Each row of a before or after table is a point. One or more steps were done to the points. Then noise was added and the rows were shuffled. The steps act on how far a point lies along the listed directions, d1 being the first. Write out the steps. A step turns or swaps two directions, mirrors them in a line or flattens them onto one, adds a multiple of one to another, or multiplies one. Angles are multiples of 10 degrees, from the lower direction toward the higher: turns from -170 to 170, lines from 10 to 170 but not 90. Use the fewest steps. Two steps may share a direction if one is a turn and the other turns, adds or multiplies; they go together, in the order done. Otherwise the lowest direction goes first.

Directions:
(1): [-19 -41]
(2): [-41  19]
Before (14 x 2):
[[-22  50]
 [-34   3]
 [-28 -17]
 [  4  45]
 [ -1 -35]
 [ 18  25]
 [-62  18]
 [-11 -42]
 [-43 -13]
 [ 44  26]
 [ 26  29]
 [ 18   1]
 [-63  -2]
 [-35  40]]
After (14 x 2):
[[-24  25]
 [-41  15]
 [-16  48]
 [-26  29]
 [  0  20]
 [  4 -47]
 [-48 -27]
 [ 42 -22]
 [ 36  -6]
 [  7 -31]
 [ -9 -61]
 [-27 -58]
 [-55 -11]
 [ -5 -35]]
Steps: turn d1 and d2 by -80 degrees

Directions:
(1): [-16 -43]
(2): [ 43 -16]
Before (14 x 2):
[[-44 -11]
 [-10 -20]
 [-21 -27]
 [ 77 -65]
 [ 29 -38]
 [  3   7]
 [  7  40]
 [ -9 -27]
 [-32 -23]
 [-35 -25]
 [-36  -2]
 [ 18 -47]
 [-40   0]
 [-37   6]]
After (14 x 2):
[[ 24 -28]
 [-32 -24]
 [ 27 -28]
 [ 16  49]
 [ -8  -3]
 [ 40  -4]
 [ 43  -4]
 [ 43 -22]
 [ 33   9]
 [ 20   9]
 [ 29 -21]
 [  1  46]
 [-15  99]
 [ 27  16]]
Steps: turn d1 and d2 by 140 degrees

Directions:
(1): [-39  23  32]
(2): [35 -1 43]
(3): [ 19  50 -14]
Before (8 x 3):
[[-21 -37 -12]
 [-45 -21  -8]
 [-14  34  47]
 [ 28 -40   1]
 [  0 -30 -27]
 [  8  47  25]
 [ 48  44  21]
 [-70 -10  -6]]
After (8 x 3):
[[  8  28  52]
 [  7  48  26]
 [ 52 -45  25]
 [ 24 -42  11]
 [  1 -45  -9]
 [-41 -20 -16]
 [-22  65   5]
 [ -4 -30 -31]]
Steps: mirror d1 and d2 in the line at 40 degrees

Directions:
(1): [33 29  3 46]
(2): [ 27  36 -21 -41]
(3): [ 48 -41  10  -9]
(4): [  0  18  60 -15]
Before (8 x 4):
[[ 10 -32  17  18]
 [-18  23 -15  -4]
 [-33  24 -19  34]
 [ -2  59  -5 -53]
 [ 48 -17 -17  19]
 [-22  38   6  38]
 [  0  84 -32 -32]
 [ 34 -11  15  59]]
After (8 x 4):
[[-32  62  45 -44]
 [ 21  15 -21  60]
 [-20  30  56 -42]
 [ 53  25 -11  17]
 [-35  26 -38   1]
 [-45  31 -11  22]
 [ 21 -28 -14  28]
 [-22  13   1 -22]]
Steps: turn d1 and d3 by -30 degrees; turn d2 and d4 by 60 degrees

Directions:
(1): [ 32  -3 -52 -25  41   9]
(2): [ 25  15 -20  68   2 -19]
Before (9 x 6):
[[-42   9  60  53 -33 -33]
 [ 48 -24 -47 -45  43  15]
 [-22  -7  26  23 -12  -1]
 [ 48   7 -52 -32  42  14]
 [  6 -24 -32 -24  29  -3]
 [ 11 -26 -21 -63  37  31]
 [ 24  -4 -35 -10  29   2]
 [ 24  -6 -22 -57  35  26]
 [ -6   4  54  34 -45 -14]]
After (9 x 6):
[[ 50   9 -50 -33  41  14]
 [-58   0  73   6 -34 -22]
 [ 58 -13 -58 -13  47  -1]
 [-21  -9  30   9 -13   2]
 [ 17 -21 -40   1  29  -6]
 [ 46  10 -44  15  38   5]
 [-19  -2  60   3 -44  -4]
 [ 45  -5 -50  37  41   2]
 [ 15  -5 -31 -23  30   3]]
Steps: multiply d2 by -1

Directions:
(1): [-12 -25 -33 -35 -65 -29   8  -7]
(2): [-30 -71   3  -5  43 -16  12  -8]
(3): [ 30 -10 -41 -15  10  54  46 -15]
(4): [ 12 -42   8  61 -39  28  -9  14]
Before (13 x 8):
[[-31 -17   6   9 -29 -46 -18  17]
 [-17 -38   4  25 -54 -42 -35   9]
 [-31 -21   6  -5 -75 -47 -44  20]
 [ -2  -7  18  30 -14  31   3  19]
 [  1 -29 -13  17  -4  38  15   7]
 [  1  -2 -19 -37  20 -15   2 -21]
 [ 13 -15   0  32  22  31   9   8]
 [ 52  16  -8  62 -16  67  -3  25]
 [ -2  44  16  11 -62 -46 -27  14]
 [-51 -24  18 -51 -47 -71 -28  -2]
 [ -2   0   4  -8 -29  -8  -1  -9]
 [ 28  -5   2   3 -21  49  18   1]
 [-37   6  46  -3 -15 -68 -49   8]]
After (13 x 8):
[[ 34  -3   3  16 -33  58  13   5]
 [-27 -24   6   7 -87 -42 -45  23]
 [ -4   0 -18 -55  34 -25   7 -25]
 [ -2   4   4  -7 -32  -5  -3  -9]
 [-38   5  47  -8  -8 -72 -48   6]
 [-17 -55   8  44 -64 -33 -37  11]
 [-33 -27   5  14 -28 -47 -17  15]
 [  4 -15  22  47 -27  41   1  26]
 [  1 -43 -10  30  -9  44  15   8]
 [ 10  71  14  12 -78 -40 -32  18]
 [-59 -29  18 -63 -31 -79 -23  -7]
 [ 71  21  -3  94 -51  87 -11  34]
 [ 13 -30   4  42  16  36   8  10]]
Steps: multiply d2 by 1.6; multiply d4 by 1.6

Directions:
(1): [-59  52 -19 -10 -43  12  14 -20  11]
(2): [-25  23 -37  -8  71  -3   3  -4 -39]
(3): [ 53  46  -9  28 -26  13   8   0 -50]
(4): [ -4  27  10  54  21   9 -61 -18  32]
Before (10 x 9):
[[-32 -13 -14 -12  23   5 -12  12  -3]
 [ 24 -22  21  -4   3   2  -6  12  11]
 [ 12 -35   8  17  82  -8 -30   6  16]
 [  4 -24   7  -2  25 -14 -12  10  18]
 [ 35   0   8  20 -39   2 -10  -7  -9]
 [ 10 -20   1   8  26 -14 -13   5  18]
 [ 24  -7 -12  -6 -47   3  31  24 -16]
 [ 23  14   5  -5 -36  11  21   8 -25]
 [ 51  -8   8  10  14   1  -5  17 -26]
 [  1  17 -11   2 -33   1  16 -11   3]]
After (10 x 9):
[[ 19 -29  20  12 -34  -4 -18  -6  20]
 [  7 -33  -7 -32 -56  -4  44  29   0]
 [-25  18 -13  -9 -49   1  22 -16  19]
 [ 83 -48  30  11  20  -6 -13  28 -15]
 [ 74 -42  13  48 120  -9 -51  15 -13]
 [ 23 -29   4   6  54 -17 -18  15   1]
 [-20   7 -23  -4  23  10  -9  12 -25]
 [ 33 -44  23  -7  33  -4 -11  18  10]
 [  7  -7  15 -23 -55   6  30  10  -2]
 [ 32 -27   2  19  50 -16 -23   9   6]]
Steps: multiply d1 by 2; turn d2 and d3 by 50 degrees; multiply d4 by 1.6
